Every row gives one point. Each copy is the shape, with its points in the same order, turned, moved and blurred by noise. Some copies are also mirrored. Which?
In the rows, zero is written as 128.

Shape, 8 rows:
[[140 156]
 [ 95 161]
 [168  93]
 [171  30]
 [192  80]
 [121 149]
 [ 93 131]
 [111 115]]
Copy 1, 8 rows:
[[132 153]
 [ 85 146]
 [166  94]
 [181  28]
 [193  82]
 [114 136]
 [ 85 115]
 [105 102]]
Copy 1 is: only turned
Copy 2, 8 rows:
[[154  96]
 [184 141]
 [ 84 110]
 [ 33 139]
 [ 66  95]
 [158 120]
 [164 154]
 [141 148]]
Copy 2 is: only turned
Copy 3:
[[124 102]
 [165 123]
 [ 69 137]
 [ 32 197]
 [ 33 136]
 [137 111]
 [146 148]
 [126 145]]
Copy 3 is: only turned

Shape (7 x 2):
[[ 65 165]
 [148  90]
 [129 153]
 [150 107]
 [ 69 178]
 [136  87]
 [ 81 179]]
Copy 1 (7 x 2):
[[ 68 163]
 [143  81]
 [129 145]
 [143  90]
 [ 79 178]
 [132  77]
 [ 90 178]]
Copy 1 is: only turned
Copy 2 (7 x 2):
[[102  39]
 [141 145]
 [ 88 105]
 [119 142]
 [ 89  40]
 [147 136]
 [ 81  52]]
Copy 2 is: only turned

Shape, 9 rows:
[[189  67  38]
 [112 147 118]
 [139 173 162]
 [138 124 122]
 [118 126 138]
 [121 159 119]
 [135 152 111]
 [159 126 145]
 [120 115 134]]
Copy 1 (9 x 3):
[[ 39 127 196]
 [159 128 129]
 [164  87  86]
 [124 123 121]
 [138 134 105]
 [160 112 128]
 [146 107 133]
 [115 103  98]
 [128 138 107]]
Copy 1 is: mirrored
Copy 2 (9 x 3):
[[  7 172  74]
 [136 151 122]
 [143 107 155]
 [101 146 133]
 [120 156 145]
 [136 138 119]
 [122 133 111]
 [ 93 127 156]
 [111 165 145]]
Copy 2 is: only turned
Copy 3:
[[178 238 157]
 [137 115 105]
 [ 73 106  95]
 [127 140 125]
 [126 110 132]
 [126 123  97]
 [128 137 102]
 [ 96 149 133]
 [130 118 143]]
Copy 3 is: only turned

Shape (7 x 4):
[[ 89  92  94  91]
 [158 133 105  82]
 [187  83 112 191]
 [ 79 133 117  72]
 [156 132 187  96]
 [129  97 182 188]
 [ 88 164  61 141]]
Copy 1, 7 rows:
[[157 134 177 142]
 [158 128 147  56]
 [ 88 230 120 104]
 [159  80 154 122]
 [187 137  80  83]
 [129 185  79 149]
 [ 74  91 146 125]]
Copy 1 is: mirrored
Copy 2 (7 x 4):
[[210 138 148 142]
 [155 121 191 106]
 [112 212 125  86]
 [204  87 149 139]
 [152  93 136  47]
 [140 155  60  68]
 [139 120 133 195]]
Copy 2 is: mirrored
Copy 3, 7 rows:
[[ 79 109  84 131]
 [ 70 136 158 123]
 [124  34 183  82]
 [ 93 157  86 132]
 [103 157 153  50]
 [163  79 130  38]
 [147 116 119 185]]
Copy 3 is: mirrored
Copy 4:
[[175 129 108 178]
 [111 126 160 162]
 [104  54  98  79]
 [169 174 136 170]
 [148 144 184  94]
 [162 113 105  41]
 [102 171  62 163]]
Copy 4 is: only turned

Shape:
[[114 129 102 124 183 143]
 [ 97 181 206 150 119 153]
 [ 98  85  93 116 118 101]
 [152 149 198  97 142 139]
 [163  79 170  89 166 104]
 [102 138  74 139 146  68]
 [123 159  49  76 140 185]
 [178 120 115 105 165 173]
 [141 141  63  45  80 184]
 [144 158 153 174 124 100]
 [119 133  74 100 210 164]
 [205  65 144 133  70 128]]
Copy 1 (12 x 6):
[[130 104 120 106 133 160]
 [145 121  49 196 125  94]
 [160 140 158  85 138  98]
 [159  71  85 150  81 100]
 [175  66 101  64  76  86]
 [128 101 161 102 197 116]
 [121 114 195 160  91 189]
 [109  75 128 115  57 142]
 [145 140 219 164  70 143]
 [105 102  87 144 147  71]
 [127  99 138 102 119 199]
 [110 130 145  89  45  31]]
Copy 1 is: mirrored
Copy 2:
[[137 181 138 166 156 172]
 [117  72 199 119 124 168]
 [134 163  76 165 101 149]
 [112  71 129 108 168 181]
 [111 102  74 173 178 135]
 [191 190 115 140 107 156]
 [113 232 125  99 158 210]
 [101 162 129 118 202 141]
 [ 72 215  82  60 139 191]
 [168 106 156 115 121 110]
 [134 216 134 169 197 195]
 [ 80 119  66  96 133  73]]
Copy 2 is: mirrored
Copy 3, 12 rows:
[[ 99 106  86 126  96 132]
 [128 167 104  89 163  42]
 [138 104 150 140 137 172]
 [119 122 108  42 153  92]
 [ 79  84 105  56 175 163]
 [ 94 109 173 148  83 146]
 [168 103  88 100  42 148]
 [114 126  76  58  96 169]
 [224 102 112  64  73 169]
 [ 85 176 158  82 140 110]
 [ 99  95  60 119  56 153]
 [132 166 145  39 190 201]]
Copy 3 is: mirrored
Copy 4 (12 x 6):
[[116 124 138 187 112  99]
 [134  83  93 100  49 144]
 [110 168 182 130 135 116]
 [122 156  82 147  55 149]
 [102 215 124 167  61 118]
 [170 143 178 144 138  72]
 [124 106 120 208 185 158]
 [ 95 162  76 195 130 118]
 [121 150 121 175 201 209]
 [151 138  95  96  93  82]
 [109 115 140 236 130 104]
 [ 80 226  80  84 147 123]]
Copy 4 is: mirrored

Shape:
[[ 52 113 107  55  77 231 104 153]
 [ 99 105 188 177 127  93 156 175]
 [ 93 153  57 101 141 136  80 112]
 [169 122 212 169 110  96 175 112]
 [109 144 185 171 141 108 141 116]
 [138 120  68 120 106 112  55 110]
 [134 157  39  91  91  99  94 104]
 [113 112 206 116 131  68 159  95]
 [151 114 162 149 154 124 197 139]
 [107 197  67  78  94 121  94 151]
 [130 148 138  82 111 190  67 146]
 [133 114 102  92 114  86 104 163]
 [ 89 115 173  38 168 236 102 165]
 [132 142 200 162 128  66 158 148]]
Copy 1:
[[122  29 174  98  26 211 141 157]
 [ 97 170 108  75 128 144 210 121]
 [142  64 162  91 152 171  74 103]
 [144 177 103 103 118  56 201 122]
 [151 157 118  64 138 122 175 125]
 [129  39 108 113 145 130  90  89]
 [104  51 158 110 135 116  51  98]
 [144 144 166  83 136  84 217  83]
 [133 193 131 130 100 116 164 121]
 [ 90  55 187  97 148 138  79 150]
 [155  48 142 141 109 163 144 175]
 [ 86  82 148 131 148 136 141  98]
 [189  72 196 151  72 226 189 164]
 [107 176 123  86 156  92 202 130]]
Copy 1 is: mirrored
Copy 2, 14 rows:
[[142  37 110  87 221 119 101 183]
 [177 175 147 125  75 120  98 162]
 [116  73 136 117 165 219 105 107]
 [121 197 149 172  70  90 146 138]
 [134 166 156 152  75 150 129 170]
 [128 116 107 170 174 199 102  86]
 [116  99 161 159 203 191 107  63]
 [ 91 161 153 152  65 104  80 143]
 [149 159 155 109  73 104 156 111]
 [117 121 179 112 224 192  96 115]
 [100 115  86 114 202 151 125 163]
 [131 139 128 113 162 157  76  85]
 [ 90  72  63  35 152 114 139 199]
 [138 212 167 139  80 124 102 152]]
Copy 2 is: only turned

Shape, 14 rows:
[[127 212 132 113 140  81  76 144]
 [118 107 123  86 113 139 176 124]
 [ 90 157 151  73 112 112 149 124]
 [ 98  94 112 117  84 108 120 170]
 [141 107  95 210 141 164 120  65]
 [140 187 172 128  86  92 123 132]
 [ 85 133 162 113 100 143 160 162]
 [ 95 133 136 125 122  80 180 154]
 [157 123 134 117 101  89 126 147]
 [ 89 132 170 141 112 112 139 145]
 [115 115 176  99 103 120 132 154]
 [162  90 154  94 168 120 138 182]
 [182 123  80 218 136 203 157 120]
 [171 120  88 195 148 221 146 129]]
Copy 1, 14 rows:
[[ 40 126  94 173 125 167 106 121]
 [172 140 145 163 132  99 124 149]
 [107 157 139 187 102 115  94 163]
 [131 105 116 182  68 109 171 140]
 [129 117 145  43 156 132 171  84]
 [100 150 119 174  87 163 103  85]
 [138 105 155 174  79 114  93 141]
 [125 130 178 210 101 127 142 141]
 [128 139 104 188 118 136 146  88]
 [115 116 157 166  86 110 113 106]
 [140 124 113 192  91  84 100 104]
 [158  91 101 208 165  85 130 104]
 [184  66 150  65 169 174 166  90]
 [181  63 135  65 168 153 141 107]]
Copy 1 is: only turned
Copy 2, 14 rows:
[[167 177 107  72 118  70 114 156]
 [102 108 127 164 135 123 119  87]
 [103 111 100 117 119  75 107 110]
 [108 133 140 140 162 142  59 126]
 [134 133 226 117  90 186 165 136]
 [ 95 157 120  63 150  83 129 135]
 [ 63 115 105 134 131 116 101 144]
 [108 115  84  94 140 148 104 110]
 [129 154 134 112 181 118 115 116]
 [ 90 105 118  97 133 124 109 162]
 [ 94 111 120 127 166  93 108 144]
 [148 121 102 172 192 127 146 150]
 [102 189 197 159  97 207 186 141]
 [106 177 189 183  93 193 185 158]]
Copy 2 is: only turned
Copy 3:
[[122 153  74  71 177 110 112  53]
 [112 114 109 175 143 132  99 155]
 [ 98 140  90 152 150 110  68 112]
 [148 103 140 109 104 114  79 136]
 [ 98 131 146 123 103 108 228 144]
 [133 197  72 111 131 109  96 101]
 [142 139 123 173 125  84  76 113]
 [131 113  75 157  98 133  85  98]
 [145 148 103 107 127 154  98 131]
 [123 149 123 147 104 101  92  91]
 [130 157 134 143 130 124  68 115]
 [158 127 155 155 156 197  97 102]
 [182 131 138 160 132 103 249 156]
 [172 130 168 169 149 103 237 143]]
Copy 3 is: mirrored

Shape:
[[117 176 170 126 149 109 179 120  44]
 [121  34 136 107  58 181 144 165 196]
 [108 154 131 153 125 150 110 136 121]
 [ 73 177 135 179 183  85 142 160 126]
 [174 182  92 156 109 137 113 155  85]
 [114  96 155  83  57 131 170  63 229]
 [188 213 141  88 137 147 151 187  65]
 [137 165  94 120 111  51  83 212 173]
 [ 66  94 116 159 119  81 130 128 108]
 [140 105  97  91 159 161 144 113  95]
 [ 58 208 163  67  90 168 133 181  95]
 [162 110 185  85 111 163 113  98 124]]
Copy 1 (12 x 9):
[[181 118 126 136 104 232 124 160 106]
 [ 53 139 116  38 122 105 174  44 173]
 [133 136 125 116 126 125 107 152 116]
 [145 128 107 170 128 171  33 126 122]
 [217 155 141 117  84 108 111 140 113]
 [ 21  91 170 120 112 128 200  75 105]
 [237 193 169 127 124 187 144 119 117]
 [180 155 138 147 133  83  79  23  73]
 [127  67  78 113 110 136  91 107 119]
 [166 116  97 138 129 137 185 137 166]
 [173 133 200  79 211 183 112 135 113]
 [115 162 107  96 133 149 210 138  89]]
Copy 1 is: only turned
Copy 2 (12 x 9):
[[102 155 111 208  77  81  97 103  88]
 [200 128 127  34 180 143 140  79 140]
 [117 113 135 137 126 127 132 157  96]
 [130 126  76 153  65 105 127 198  60]
 [ 99 140 182 159  75 137 147 155 144]
 [148 127  64  76 222  59 173  96 163]
 [ 83 104 186 161  27  80 115  98 138]
 [176 118 149 100  53  91 225 185 115]
 [192 165  94 164 133 132 146 159  82]
 [153  90 110 175 116 144 113  98 163]
 [138  89 196 135 118  28  81 129  69]
 [107  96 128 134 159 118 157  51 117]]
Copy 2 is: mirrored
Copy 3:
[[117 156  77  99 192 158 180  81 137]
 [117 126 169  94  43  48  84 164 171]
 [150 127 107 154 106 144 141 122 125]
 [142 146  84 215 195 141 125 105 148]
 [170  84  74 135 115 127 146  60 102]
 [ 76 113 216 115 114  54 154 200 104]
 [151  65  35  94 134 144 200  80 157]
 [146  96  69 220 108  33 157 103 132]
 [100 187 129 176 133 100 105  85 116]
 [ 80 121  68 102  96 143 117 129 103]
 [106 109 118 152  92 160 219  97 213]
 [130 145 106  75  87 109 177 178 105]]
Copy 3 is: mirrored

Shape, 14 rows:
[[ 93 196  85 148 148 127 112  88  81 157 144]
 [ 92 117 150  95 108 160 114  85 202 120 154]
 [137 153 127  87 109 200 146 145 167 122 116]
 [ 96 101 156  74  70 121 149 152 139  92 122]
 [131 149  30 167 116 140  87 103 101 104 183]
 [155 158  79 213 128 121  99  60  70 162 133]
 [104 115 165  86 151 178 161 124 141  73 173]
 [135 115 116  84 152 109 167 130 187 106 130]
 [190 172 110 206 141 107  69  97  83  95 156]
 [ 88 125 131 117 161 151  99 138 163  66 104]
 [113  84 131  86 127 157 171 113 149  85 139]
 [183 152  77 100 144 110  50  68  63 100 163]
 [169 113  86 146 163 115  43 133  67 157 193]
 [142 198  91 157 113  92 105 110 101 140 198]]
Copy 1:
[[113 140 123  71  92 170  84 164 165 181 105]
 [ 86  82  79 145  97  75  75 120 109 102 122]
 [ 61  99  79 108 133 109 144 113  71 142 130]
 [124 103  54 174 150 124 148  92 121 107 119]
 [ 68 165 159 123 140 112  72 140 180 207  92]
 [132 211 180  69  91 112  94 156 167 176 101]
 [133  70  64 134 168  92  88 126  77 163 124]
 [108  61 109 123 139 100 125  84 130 140 180]
 [136 218 163 130 103  99  89 160 142 220 153]
 [112  81 121 172 100 128  96  86  83 178 123]
 [129  75  85 131 163  81 116  86 111 139 112]
 [121 149 122 134  89  70 129 175 196 249 116]
 [122 141 189 152 129 101 124 226 174 197 118]
 [ 97 180 118 109 127 139  78 181 187 176 158]]
Copy 1 is: only turned
Copy 2, 14 rows:
[[178  87  81 181 181 158 155 190 155 124 122]
 [113 100 195 161  95  96 154 199 134  80 141]
 [156 112 221 136 130 127  98 173 117 137 123]
 [112 135 185  90  92 157 164 163  91 113 165]
 [146  60 115 195 131 185 160 111 200 134 119]
 [137 108  41 226 163 151 141 129 150 132 104]
 [136  97 206  88 147 109 141 141 132  51 133]
 [168 172 205 128 120 114 170 151 139 113 128]
 [118  76  75 184 176 124 182  76 142 159  94]
 [184  83 170 125  89 107 178 149 101 105 111]
 [145 138 195 114 106 130 136 140 128  60 144]
 [152  80 107 196 182 127 187  77 156 145 202]
 [141  84  64 144 147 104 152 101 207 170 164]
 [109  91 104 168 191 161 188 158 186 158 114]]
Copy 2 is: only turned
Copy 3 (14 x 11):
[[129 151  78  70  71 162 144  67 151 135 100]
 [176 102 131 171 112  94 122 103 108  70 109]
 [138 179 113 163 157 106 136  96 114  87 160]
 [155 112  83 142 160  69 126 163 104 125 168]
 [146 135 119 132  46 192 189  82 133 159 155]
 [190 173 127  56  38 198 132  90 164 143 141]
 [159  95 136 124 188 105 154  87  73  98 138]
 [153 122 145 150 172  81 161 115 172 124 134]
 [186 150 143  96  74 205  99  66 142 201 158]
 [109  86 131 146 151 139  99  98 139 104 153]
 [175 100 124 131 171  98 165 127 125  87 163]
 [209 128  69 134 113 232 145  83 153 181 121]
 [167 150 133 119  95 239 154 135 121 187  82]
 [164 161 105 106  57 145 156  73 127 201 105]]
Copy 3 is: mirrored
Copy 4:
[[128  93 151 114 151 213 111 155 159 166 108]
 [156 100 134 176 144 105 217 127 123 125  99]
 [135  78  97 146 136 122 172 168  99  65 143]
 [169 173  97 124 157  97 159 114  81  88 113]
 [120 129 142 131  61 192 140 165 149 190 144]
 [114 107 191 142 119 187  87 138 181 182 183]
 [119 124  95 195 127 113 144 133  90  85  66]
 [133 157  89 140 144  90 174 167 172  93 101]
 [118 120 152 164  68 201  85  86 197 137 170]
 [137 133 156 135  95 140 173 137 127  60  70]
 [135 158 112 176 135  87 155 165  98 102  96]
 [210 126 134 175  69 202  81 157 185 154 139]
 [169  81 135 130  50 141  57 131 186 181 114]
 [132 109  95 126 125 210 118 108 181 183 146]]
Copy 4 is: only turned

Shape, 16 rows:
[[116 132 173 127  96 108 129 132 114 118 100 150]
 [116 121 148 124 120 117 139 130 157 119 105 118]
 [145 158 162 130 126 125 112 144 157 144  78 130]
 [135 123  90 161 102 135 161 123 116 122 158 127]
 [111 119  92 128 126 152 146 154  98 150 132 135]
 [126 107  96 139 166 124 135 145 112 112 147 129]
 [162  73 144  94  95  81 143  37 112 156 103  92]
 [ 81 122  93 139 112 132 157 127 112 131 142 112]
 [123 115 164 127 120 161 142 127 140 119  95 125]
 [101 153 126 135 136 139 150 131 103 129 153 106]
 [149 130 184 105 137 139 106 150 175 148 134 159]
 [ 92 110  89 160 107 142 100 132 113 132 162 114]
 [126 115  97 172 169 164 133 129  87 128 165 131]
 [126 145 159 143 116 135 131 161 140 129 109 114]
 [114 136 176 156 147 127 136 148 165 159 103 155]
 [102 149  91 133 141 150 145 102 111 110 126 143]]
Copy 1, 16 rows:
[[124 137 103 143 163 116 100 111 101 136 106 135]
 [120 132 109 140 119 101 119 100 123 160 118 140]
 [128 125 152 156 155  89 116  81 121 134 135 151]
 [146 158 106 104 119 123 114 167 173 141 125 147]
 [131 159 103 110 140 109 148 141 171 123 138 100]
 [141 140  99 130  99 128 171 148 155 119 122 128]
 [ 88 141 151  75 131 111 128 116 126 178   7 152]
 [113 152  79 109 123 132 121 134 180 146 125 118]
 [102 145 115 135 143  78 128 125 115 159 135 141]
 [101 175 102 134 117 131 121 129 167 118 132 137]
 [127 131 153 145 106  66 111 106  89 108 138 117]
 [117 121  86  73 114 140 124 139 163 112 148 135]
 [114 146 104 120 110 119 164 186 179  94 142 145]
 [130 152 109 140 143  92 116  98 126 131 147 154]
 [123 111 112 170 135  57 108 106 131 113 130 136]
 [101 135 119 145 130 146 133 161 174 149 133 117]]
Copy 1 is: only turned
Copy 2 (16 x 12):
[[110 123 170  97 137 107 122 174 119 146  91 127]
 [141 120 151  96 125 101 123 159  97 156 138 123]
 [126 139 166 125 107  76  91 166 127 151 133 142]
 [118 123  97 125 173 112 176 140 111 137 140 142]
 [144 151 124 161 171 106 155 139  91 135 111 123]
 [114 144 119 141 164 143 133 130  79 143 152 111]
 [141 136 124  31 140 107 123  69 140 203  92 132]
 [163 115 118 124 189 120 160 148  94 142 125 129]
 [124 112 142 111 127  67 116 152  87 152 112 109]
 [136  94 130 156 175 123 138 147 109 162 126 127]
 [119 129 152 140  60 102 118 156 124 145 125  95]
 [148 119 116 133 187 124 148 130 123  92 139 108]
 [103 129  80 168 187 127 129 130  98 132 136 100]
 [122 117 167 133 137  78 123 170 117 149 140 122]
 [132 141 134 128 108  89 102 203 122 160 133  99]
 [137 113  96 141 164 124 120 145  77 137 110 156]]
Copy 2 is: only turned
Copy 3 (16 x 12):
[[143  89 156  84 120 135 115 122 121 124 131 143]
 [136 140 133 107 110 124 127 136 122 126 143 140]
 [121 113 125  79 128  82 149 132 108 133 138 151]
 [124 100 137 195 136 130 104 134 122  95 125 129]
 [128  85  90 165 131 139  98 122 131 135 132 158]
 [118 113  97 166 156 144 104 121 140 131 170 121]
 [132 143 135 119 126 187 207 130 148 109  67  96]
 [159 105 115 179 120 154 104 144 113 125 139 145]
 [114 109 134 116  86 118 125 128 142 141 133 147]
 [166  78 123 173 123 129 128 121 117 128 166 148]
 [126 120 104  83 115  68 121  79 128 136 123 118]
 [140  97 126 190 137 142  88 136  91 160 132 114]
 [102  68 102 201 140 136 108 112 130 135 170 111]
 [127 111 144 116 117 101 120 115 106 135 148 164]
 [112 100  97  85  90 101 125 112  92 119 153 143]
 [149  75 106 162 123 130 109 168 140 125 150 124]]
Copy 3 is: mirrored
Copy 4 (16 x 12):
[[140 121 139 112 122 165 121  88 148  83 155 163]
 [114 133 141 135 108 131 139  83 131 101 126 145]
 [131 102 160 138 151 115 142  75 139 118 150 177]
 [ 97 134 136 122 117 127 131 163 126 102 150  98]
 [105 101 109 134 156 136 102 136 131 115 121  94]
 [123 137  99 125 137 139 143 140  97 129 110 110]
 [173 156 113 124  57  87 102  90 188 120 203 108]
 [102 125 133 125 119 149 112 115 117 110 128  65]
 [103  88 112 125 107 136 140  83 151 106 139 146]
 [ 99 112 126 112 138 143 123 112  91 134 157 102]
 [112 104 145  93 132  91 109  95 117 114 113 202]
 [109 114 159 101 124 157 105 143 142 142 102  71]
 [116  92 103  94 134 138 139 160 101 144 119  90]
 [ 96 114 151 121 147 144 142  82 142 118 141 149]
 [123  98 148  98 145 104 147  78 114  80 118 158]
 [124  89 126 152 111 145 125 143  93 121 140  96]]
Copy 4 is: mirrored

Shape (15 x 12):
[[175 124 104  14 100 114 165 191 171 180 122  83]
 [110 197 144  79 168  83 208 153 147 147 152 210]
 [ 90  67 128 185  57 157 114 131 115 114 178  71]
 [ 75 194 113 140 135 106 117 116 183 107 150 223]
 [162 119 147 116 121  91 160 156 136 137  90  49]
 [ 57 136 112 105 151  96 146  82 132 113 148 185]
 [109 120 110 166  42 134 129 101  58 160 192 121]
 [130 104  78  84 174  92 183 159 157 134 129 127]
 [106  87 159 130  75 122 105  57 134 129 194  78]
 [169 114  92  71 106  93 168 144 145 199  57 105]
 [ 40 126 149 136  93 131  59 134  45  85 167 133]
 [138 138  93 148  92 124  79 109  60  88 183  88]
 [ 45 185 103 149 110 160 118  93  92 141 178 103]
 [144 137 137  95 191 157 161 120 162 157 119 192]
 [157 108 103 112 128  70  93 191 101 215 141  51]]
Copy 1, 15 rows:
[[ 96 196  76  56 153 104 132  38 156 124 156 107]
 [113 127 139  88 147 150  80 175 153  87 230  69]
 [105 115 201 138  64 132 196 113 146 148  67 173]
 [ 88 107 147 148 114 112  67 225 103  89 178 148]
 [142 128 106 133 156 135 174  42 147  96 100  81]
 [112 111 141 143 146 158 143 207 112 147 180 121]
 [130 169 216 116 123 171 170 145 165 118  77 184]
 [ 64 140  98  99 134 160 129 113 124 138 154  58]
 [114 127 207 160 157 121 204 102 127 165 110 183]
 [118 167  58  93 179 177 108  55 137 114 115 118]
 [184 160 172 167  62 114 200 213 144 149 108 147]
 [124 185 196 143 122 118 201 157 106 110  56 129]
 [133  96 187 100 130 103 165 217 168 130  88 149]
 [138 115 143  89 147 139  60 127  88 155 177  82]
 [118 208 113 142 150 129 136  76 212 153  51  79]]
Copy 1 is: only turned
Copy 2:
[[110 133 208 121 138 120 187 202 190 183  67 146]
 [ 38 100 148 156  76 129 146 153 218  54  89 103]
 [136 244  77 139 127 160  93 146 101 143 136 216]
 [ 23  84  46 160  79 124 132 135 144  92 124 115]
 [146 195 186 141 150 122 166 162 109 141 106  96]
 [ 62 124  85 169  81 103  99  86 158  96  85 150]
 [127 188  97 190 171 140  83 150 131  79 139 226]
 [110 134 167 105  82  92 139 141 183 143 107 119]
 [122 197 104 172 150 164 138  76 110 133  95 208]
 [107 118 211 119 175  91 127 187 130 160  98 113]
 [134 194  56 239  58 122  98 153 107 103 101 209]
 [187 164  68 206 124 130 134 148 121 106 144 189]
 [123 153  52 150 129 113 139 155 109  52  87 202]
 [ 70  77 166  96  58 152 123 133 141  87  98 122]
 [126 182 206 158 127  67 195 193 117 140 160 184]]
Copy 2 is: mirrored
Copy 3 (15 x 12):
[[112 107  19 128  63  64  31 120 112 134 115 134]
 [174  99  47 149 181  74 158  78 186 134 151 163]
 [ 59 186 184  99  88 197 108 132 115 167 143 151]
 [136 104 146 171 192  92 183  96 122  94 189 172]
 [102  83 108 134  57 116  88 143 153 174  76 121]
 [164 138 115 127 186 114 184 146 113 125 135 151]
 [ 78 201 127 136 130 220 106 158 163 103 152 145]
 [170 125  80 117  80  68 139 120 125 148 130 115]
 [ 93 161 146 144 157 195  92 168  84 190 127 136]
 [127 123  70 164  58  60  71 180 150 113  86 136]
 [114 141 166  82 155 227 148 110  98  81 105 190]
 [ 99 129 155 109 121 229 109 137 116  88 140  85]
 [110 114 128  95 149 201 142 179 137 115 193 185]
 [207 117 131 133 159  52  88 122 159 141 153 151]
 [150 118  74 167   9 184  66 126 124 129 108 144]]
Copy 3 is: mirrored
Copy 4, 15 rows:
[[177 127 160 222 192  64  99  88 188 100 170 112]
 [130 121  63  76 204 110  46 138 159  98 125 158]
 [176 192 175 182  71 195 142 177  87 170 142 105]
 [ 65 186  80  65 137 111  66 189 160 109 102 128]
 [179 102 142 184 133 108 130 107 100  85 112 116]
 [ 85 143  94  97 148 196  98 169 172 110 107 131]
 [107 175 142 145 105 196 137 165  79 143 234 132]
 [157 143  91 160 200 141 133 121 157  82 103 118]
 [ 94 129 169 195  78 192 115 157 118 182 135 126]
 [169  90 108 191 141  82 153  97 172  56 174  97]
 [129 165 216  65  99 213 122 202 110 123 155 117]
 [ 95 179 201 124 123 181 174 133  75 136 165 146]
 [ 98 198 149  94  90 211  81 101 103 130 166 107]
 [132 116  65  92 174  95 121 117 196 160 118 105]
 [135 125 177 189 190 109 153 133  75  82 174  33]]
Copy 4 is: mirrored
